Each row is a point. Each copy is the shape, with its points in the same order, stretched, turned, moved and blurred by noise. Some copies are also mirrored. Which?
In the rows, zero is written as 128.

Shape (6 x 3):
[[185  99 172]
 [118 139  55]
 [112 109 187]
 [150 139  76]
 [113 167 168]
 [137  99  85]]
Copy 1 (6 x 3):
[[163  95 185]
 [150 163  74]
 [ 86  89 177]
 [171 154 106]
 [ 96 149 186]
 [154 124  97]]
Copy 1 is: only turned
Copy 2 (6 x 3):
[[206 116 145]
 [ 59 153  93]
 [154  74 182]
 [100 147  77]
 [120  49 134]
 [113 171 125]]
Copy 2 is: mirrored
Copy 3 (6 x 3):
[[192 134 134]
 [ 79 178  59]
 [134 126 179]
 [110 181  63]
 [103 175 181]
 [121 140  68]]
Copy 3 is: only turned
Copy 4 (6 x 3):
[[194  87 119]
 [101 170  49]
 [129  86 164]
 [136 162  56]
 [127 147 168]
 [124 120  54]]
Copy 4 is: only turned

Shape (12 x 6):
[[156 112 110 126 111 121]
 [150 162 119 149 101  93]
 [156 114 135 123 131 111]
 [140 121 122 115 122 137]
 [125 115 112 101 162  90]
 [ 86 118 169 126 109  85]
 [152 110 134 134 144 187]
 [152 109 120 100 122  88]
 [157 111 119 150 115  84]
 [163 143 147 133 100 121]
 [143 120 115 148 109 128]
 [147 106 110 112 112 236]]
Copy 1 (12 x 6):
[[140 112 102 103 116 133]
 [166 137 132 136 109 105]
 [133 120 128  96 141 124]
 [132 109 117 116 130 153]
 [100 127 110 133 173 109]
 [ 82 124 185 150 108 118]
 [137 123 106  85 135 202]
 [120 103 118 109 146  97]
 [129 140 115 103 113 101]
 [164 116 148 102 116 133]
 [136 128 108 112 103 144]
 [150  82  82  91 111 249]]
Copy 1 is: mirrored
Copy 2 (12 x 6):
[[156 132 111 106 100 119]
 [145 172 115 156 101 106]
 [155 138 136 107 123 114]
 [140 128 122 111 112 134]
 [131 144 102 105 174 123]
 [ 86 117 135 151 134  84]
 [161  84 141 111 100 166]
 [133 152 114  94 125 106]
 [159 146 116 126 118  83]
 [144 149 154 127  83 115]
 [150 129 112 130  97 116]
 [150  62 127  88  71 197]]
Copy 2 is: only turned

Shape (14 x 9):
[[ 89  91  65 179  98  97 116 171 113]
 [144  87  62  72 108 108  76 142 109]
 [ 88 134  90 161 118 119 163 202  83]
 [106 115  91 145 142 142  92 106  98]
 [205 126 184 116 119 209 102 136 154]
 [186 234 160 155 119 174 149 126 171]
 [124 104  47 121 109 150 148 126 144]
 [161  83 100 144 115  94 131 118 135]
 [106  80  92 106 107 128  65 151 167]
 [ 63 135 167 141 115 158 180 150 111]
 [136 176 182  96  77 138 168 171  74]
 [129  98 105 103 169 108 120 163 143]
 [210 207 155 133 130 176 132 127 141]
 [129 198 146 171 112 210 208 189  61]]
Copy 1 (14 x 9):
[[ 58  92 137 195 108 127  47 101 117]
 [148  43 110 115  81 118 102 128 135]
 [ 67 116 148 203 102 126  99 146  77]
 [132 116 123 131 138 139 107  85 111]
 [194  79 190 110 196 188 172 166 169]
 [183 194 173 136 150 187 152 186 166]
 [ 98  98  87 161 110 189 119 126 135]
 [116  90 112 177 138 111 104 117 174]
 [ 86  58 155  93 108 144  86 122 157]
 [ 71 129 199 172 123 140 174 119 112]
 [171 103 212 178  86 114 186 164 119]
 [ 81  95 121 111 129  98 130 160 134]
 [215 159 156 131 161 172 161 185 156]
 [145 155 180 224 148 197 174 171  60]]
Copy 1 is: only turned
Copy 2 (14 x 9):
[[111  89 123 202  47  66 138 124  90]
 [127  58 128  96  57 114 106 152 123]
 [107 161 140 182  51  97 127 134  53]
 [109  97 108 163  96 124 111  82 143]
 [182 165 178 148 144 183  55 166 207]
 [158 244 105 132 149 129 103 167 202]
 [106 104 113 145 105 135 177 157 129]
 [134  97 143 144 129  75 125 142 120]
 [155  74 149 155  51 122 130 127 167]
 [ 97 196 200 182  88 144 128 109 122]
 [ 98 217 197 113  71 126  62 184 118]
 [177 120 154 121 106 114 132 108 100]
 [162 214 114 112 152 139  74 171 185]
 [ 90 249 148 192 103 168  89 168  92]]
Copy 2 is: mirrored
Copy 3 (14 x 9):
[[ 86  60  55 145 136 106 125 160 214]
 [115  64 112  91 156 124  77 193 123]
 [115 111  41 103 167 100 158 141 224]
 [120 102  80 157 155 128 121 145 125]
 [197 169 185 116 117 137 115 101 133]
 [182 212 136 126  51  77 202 118 142]
 [113  98  75 110 100 180 129 169 159]
 [110  57 120 114 117 134 146 128 153]
 [ 83 106 131 136 128 135  70 172 150]
 [105 179  62  98 149 123 140  54 181]
 [162 162  82  34 141  55 138  75 161]
 [ 90 113 141 103 169 141 137 160 150]
 [201 179 146 111  89  87 187 129 132]
 [209 187  35  91 150 104 190  89 221]]
Copy 3 is: mirrored

Shape (18 x 12):
[[114 137 143 128 113 130   7 119 123 119 144 118]
 [122 116 108 119 127 135 147 135 122 184 146 152]
 [129 108 137 104 138 125 144 119 126 123 134 121]
 [107 103 108 147  94 117 154 115 128 119 141 118]
 [134 109 179 118  94 140 143 133 123 114 128 117]
 [113 113 137 118 137 119 140 123 158 139 142 145]
 [106 132 149 117 117 134 146 147 125 113 131 157]
 [102 148 115 150 148 141 154 123 131 114 126 151]
 [138 112 130 116  80 143 156 119 139 136  68 131]
 [143 118 105 129 133 116 146 136 133 124 128 121]
 [113 132 109 137 149 138 112 130 123 125 141 128]
 [127 125 109 121 122 144 141 120 150 107 151 137]
 [105 180 108 109 150 108 138 119 131 135 134 151]
 [129 114 113 105 145 129 143 128 122 119  98 164]
 [191 111 118 122 145  96 151 133 133 154 143 138]
 [107 122 111 118 128 125 143 149 154 134 127 124]
 [107 114 137 146 142 138 152 123 137 112 130 141]
 [116 134 120 124 143 139 122 120 132 132 139 126]]
Copy 1 (18 x 12):
[[150 151 115 121  95 151  34 121  82 144 164 129]
 [109 121 128 150 124 127 147 119 131 182 125 158]
 [128 119 146 120 133 122 138 137 136 126 152 127]
 [ 83 102 122 122  89 116 134 140 128 122 137 144]
 [146 132 160 147  96 162 152 168 112 111 149 130]
 [104 139 150 139 116 141 128 120 162 143 138 133]
 [115 159 137 132 109 163 145 149 138 128 134 153]
 [ 86 136 113 131 132 143 130 110 140 113 108 142]
 [167  86 145 118  81 155 148 157 136 122  91 137]
 [120 121 113 135 119 104 134 149 145 125 135 126]
 [103 132 105 130 139 129 107 118 118 134 135 132]
 [109 130 100 123 108 138 137 130 147 131 151 127]
 [107 180 122 113 125 111 130  91 144 137 112 144]
 [139 118 128 109 141 136 129 136 153 125 119 159]
 [153 125 131 173 131  73 152 143 160 138 152 132]
 [102 136 126 124 114 134 125 143 154 141 113 122]
 [ 92 123 136 140 130 151 130 127 142 108 133 134]
 [113 134 121 125 129 133 118 115 125 136 137 125]]
Copy 1 is: only turned
Copy 2 (18 x 12):
[[ 82 115 129 117  96 175  54  99 121 150  97 159]
 [141 124 137 127 138 130 161 127 137 196 149 135]
 [153 103 164 126 137 110 133 121 122 134 123 145]
 [122  92 136 146 101 117 153 131 124 116 144 123]
 [157 127 190 135  97 143 132 143 124 113 112 152]
 [136 109 155 126 139 125 144 110 163 137 132 159]
 [130 142 152 129 138 141 158 141 125 123 119 164]
 [123 135 120 151 163 133 160 116 119 116 131 135]
 [155 116 152 156  95 137 176 133 139 135  67 117]
 [148 109 120 135 128 101 133 136 127 136 129 131]
 [119 111 114 133 153 138 114 120 109 140 133 137]
 [146 113 117 117 126 134 146 107 128 107 135 137]
 [ 94 148 127 113 177 111 145 122 136 145 117 127]
 [146 118 126 140 144 113 159 118 117 143  97 160]
 [182 125 137 136 123  67 114 118 149 169 139 147]
 [133  99 122 128 141 136 144 149 150 137 120 134]
 [142 111 143 153 143 130 151 119 126 111 135 151]
 [130 113 136 126 146 137 126 116 122 139 128 128]]
Copy 2 is: only turned
Copy 3 (18 x 12):
[[ 98  93 164 146 141 167  62 114 146  79 140  85]
 [130 120 114 134 129 139 132 107 150 191 121 136]
 [153 127 137 114 138 119 145 103 122 132 132 129]
 [136 115 122 151  99 109 168 131 136 125 142 126]
 [148 128 145 130 106 136 136 106  68 121 125 132]
 [146 126 119 137 134 139 138 102 146 130 129 160]
 [116 144 139 128 119 125 127 122 106 137 130 165]
 [107 164 127 147 150 118 156 135 141 139 131 141]
 [141 143 141 117  83 122 164 115 109 131  58 122]
 [155 130 117 117 131 114 141 141 141 133 127 122]
 [114 129 125 133 156 133 130 131 144 131 139 117]
 [135 150 126 125 123 147 153 135 147 119 146 132]
 [119 181 131 134 147 103 104 110 166 142 140 135]
 [137 141 158 100 139 112 143 133 142 142  98 151]
 [210 129 125 125 139 122 122 139 146 161 127 130]
 [125 132  95 114 125 124 137 120 141 128 121 143]
 [126 136 129 145 147 127 165 127 123 130 128 152]
 [124 139 126 131 149 140 133 114 141 133 136 118]]
Copy 3 is: mirrored

Shape (15 x 12):
[[113 158 140  64 119 143 110 160 114  94 131  70]
 [162 136  40  81 130  97 107 154  96 112  92 130]
 [110 155 124 153 153 134 131 135  96  96 109 114]
 [107 141 123 100 119 111 154 132 104 105 114  74]
 [102 149 130 130 137 101 124 135  95 101 189 155]
 [114 158 138 121 161 169 134 132 105  82 125 142]
 [104 141 120 148 178 149 151 148 134 128 182 137]
 [105 148  39 149 166 153  43 129 149  82 179 112]
 [137 156 139 144 144  98 136 164 124 103 149 143]
 [104 162 111 152 134 103 141  67 196 202 131 142]
 [105  85 138 135 126  98 143 137 151 110 108 142]
 [120 150 126 131 111 249 123 145  97 106 128  87]
 [210 129  81 154 165 104 128  80 107 130 100 140]
 [135 155 111  61 129 100 146  90 116 124  93  82]
 [118 109 128 137 167  97 105 136 106 137 114 138]]
Copy 1 (15 x 12):
[[129 140 147 104  89 105  67 111 177 108 110  93]
 [117 156  99  62  81 180 135  98 177 117  95 176]
 [129 105  93 139 131 135 135 116 151 101  90 110]
 [137 135 116 117 100  93 112  85 137 110 104 115]
 [125  93 109 161  75 108 135 146 115  98 143 131]
 [117  98 142 134 124 137 143 135 156  95  93  83]
 [130 114 103 141  96 115 154 162 108 123 147  69]
 [186 156  98 136  68 211 103 187 160  79 118  99]
 [107 120  97 144 116  96 149 147 139 107 137 133]
 [108 174 110 164 156 152  87 105  66 126 180 117]
 [132 165 124 172 130 113 164  98 153 138 157 144]
 [143 132 166 119 101 144  93 157 149 150  19  57]
 [161 110  94  94 155 161 172 140 108 110 109 176]
 [134 139 135  82 123 121  95  65 130  96 124 126]
 [142 106  91 134 126 149 140 115 160 130 152 146]]
Copy 1 is: only turned
Copy 2 (15 x 12):
[[ 60 151 192  63 126 176 112 119 125  97 152 119]
 [116 191 153 106  35 128 110 166 112 108 198  78]
 [108 165 134  99 139 140 122 131 104  61 129 163]
 [ 96 116 148  65 120 166 108 132 122  67 139 125]
 [115 121 127 103 138 176 188 113  67 137 129 163]
 [114 195 153  77 141 142 156 113 131  88 114 157]
 [118 152  71  73 172 123 167 107 106 128 134 134]
 [ 42 203  78 163 112 181 174 116 127 139 179 115]
 [136 127 128  99 147 130 146 145  89 119 166 184]
 [151 126   7 118 143 138  82  76 167 181 136 162]
 [127  96 113 102 113  98 135 160 130 126 102 169]
 [105 212 187  83 194 172 106 124 157  84  94  73]
 [178 161 111 161  97  99 128  92 136  85 191 121]
 [ 99 139 142  68  78 166  89  90 153  82 164 118]
 [106 136 119 125 116  93 124 121  83 118 125 147]]
Copy 2 is: mirrored
